Each row of a before or after table is a point. One or more steps were done to the points. Then noise was added and the rows were shuffled. The steps act on columns, c1 being the first. Write out the steps. A step turns or swaps two columns, mirrors them in a line or flattens them onto one, adds a multiple of one to another, or multiplies or shifts one. Angles are multiples of 10 degrees, from the lower column toward the higher: turns from -170 to 170, lines from 10 to 170 but not 90. Use the fewest steps. Two steps may share a column if one is a turn and the other turns, adds or multiplies; they go together, in the order done. Otherwise the lowest column goes first.
In the rows, 128 means zero.

Before (12 x 3):
[[ 91 130  74]
 [127  93 165]
 [130 110 162]
 [135 165  87]
 [133 168 100]
 [125 185  73]
 [149 110  89]
 [166 162 210]
 [136 125 158]
 [164 178 114]
 [163 103 100]
 [152 115 115]]
After (12 x 3):
[[121 131 164]
 [139 129  99]
 [141 127  88]
 [100 129  65]
 [126 126 159]
 [153 128 213]
 [135 129  77]
 [168 129 104]
 [154 129 119]
 [163 130 124]
 [155 130  94]
 [131 130 161]]
Steps: turn c1 and c3 by 10 degrees; multiply c2 by 0

Before:
[[ 69 175 126 149 129 148 180  91]
 [172 118 127  81 101 115 146 161]
 [102  94 133 124 180 156 122 140]
 [ 84 110  67 178 148 156  94 135]
 [155 153 137 163 112 104 186  84]
 [185 122 107  73 143  97  87 125]
 [174 155 149 104 118 116 101 145]
 [115 182 133 178 139 121 187 118]
 [180 137 159 112  97 144 139 110]
 [156 103 132  83 107  96  87 132]
 [ 98 119  54 146 171 181 111 124]]
After, 11 rows:
[[120 141 175 172 120 149 132 154]
 [ 80  98 131 164 158  66 115 164]
 [177 127 150 182  95 157 139 116]
 [101 107 145 144 173  40 112 138]
 [ 87 151 173 168 113 122 134 113]
 [154 115 118  71 100 135 140 124]
 [154 103 102  91 121 150 130 103]
 [166 142 148  98 130 156 129 127]
 [188 163 126 128  97 136 139 103]
 [186  91 129  87 155 137 118  89]
 [ 94 140  94 117 175 101 110 134]]
Steps: add -0.5 times c8 to c1; turn c4 and c8 by 40 degrees; turn c2 and c3 by 110 degrees; turn c2 and c6 by -140 degrees; flatten c5 and c7 onto the line at 160 degrees

Before (8 x 12):
[[154 116 128 110 164 137  96  92 153 139 130 133]
 [138 158 158 123  89 131 111  66 185 164 171 100]
 [156 141 157 121 117 153 151 148  38 127 133 131]
 [142 167 154 106  82 119 170 124 144 122 113 133]
 [150 116 124 126 108 179 183  89 128 129 122 165]
 [134 140  88 112 177 126  86 160 151 206  96 172]
 [154 168 116 160  97 172 129 153 140 115 207 124]
 [ 92 139 120 115 165 125 100 108 114 122 167  64]]
After (8 x 12):
[[153 164  87  93 187 175 136 152 137 119  65 124]
 [138 164 165 158 166 120 117 122 142 122 158 136]
 [132 142  92 127  74 127 177 163 150 205 144 175]
 [154 141 156 142 140 155 117 151  38 128 125 129]
 [155 114 120 136  96 138 160  90 151 138 113 136]
 [ 94 140  94 131 106 122 162 107 115 123  83  69]
 [150 118 130 150 149 176  72  93 129 133 139 168]
 [136 157 144 123 178 131 163  71 187 164 104 101]]
Steps: add -0.5 times c2 to c7; turn c4 and c7 by -160 degrees; turn c5 and c11 by -160 degrees; add 0.5 times c11 to c3

Before (11 x 20):
[[137 149 127 127 155  97 157 109 146 166 105 116 133 127 154 128 147 135
  137 112]
 [ 66 120 166 155 110 143 107 131  92 149 128 139 125 140  69 135 134 109
   96 158]
 [ 74 120 139 153 125 160  87 114  94 117 131 146 113 137 113 108 123  82
  107 164]
 [ 60 134 182 154  92 143  94 127  93 102  88 122 119 147 105 116 139  84
  113 127]
 [163 120 127 154 140 132  88 117 156 132 130 117 104  94 107 172 112 161
  164  94]
 [182 125 135 123 145 151  98 129 117 131 131 113 118 141  94 146  97 142
  152 125]
 [119 158 153 153 152  99 150 135 173 161 134 106 111 165 165 136 159 137
  168 116]
 [114 143 140 159 145 112 156 116 126 147 118 121 147 143 160 179 141 119
  172 116]
 [185 133 129 139 173 134 112 136 148 122 155  99 118 107  85 171 144 122
  126 124]
 [143 155 134 166 132  95 123  97 138 170 112 124 138 167 151 130 177 116
  153 131]
 [131 187 131 145 125 112 146 128 151 164 100 124  99 137 135 133 157 105
  177 140]]
After (11 x 20):
[[163  91 134 142  85 150  88 148 157 132 131 118 102  95 106 110 112 153
   99 153]
 [140  68 138 170 128 151 122 153 138 168 110 130 140 168 138 121 181 119
  133 108]
 [131   8 134 136 126 134 146 144 149 165  96 126  98 136 130 131 154 105
  144 107]
 [119  49 160 130 125 160 149 151 175 161 132 125 116 166 154 104 155 135
  125 120]
 [ 62 142 171 136 134 117  94 151  96 105  87 159 118 148 109 167 138 113
  142 135]
 [138  93 137 145 136 163 160 124 146 167 104 116 133 128 144 101 146 122
  137 122]
 [ 72 163 128 149 145  81  87 149  93 115 131 148 114 138 125 133 125 101
  140 122]
 [185 128 151 126  95 129 112 141 148 124 158 110 116 106  86  78 146 105
  129 135]
 [183 103 145 121 116 111  99 122 119 129 129 121 116 143 102 107  97 133
  111 145]
 [114  60 142 149  80 151 155 155 123 151 117 132 151 142 156 103 140 120
  113 130]
 [ 67 178 147 136 119  97 108 154  93 148 130 162 125 139  75 145 136 142
  143 115]]
Steps: turn c2 and c19 by 130 degrees; multiply c2 by 1.6; turn c3 and c12 by 40 degrees; add 1 times c12 to c18; turn c4 and c8 by 70 degrees; mirror c5 and c16 in the line at 140 degrees; add 0.3 times c6 to c15; turn c6 and c20 by 140 degrees
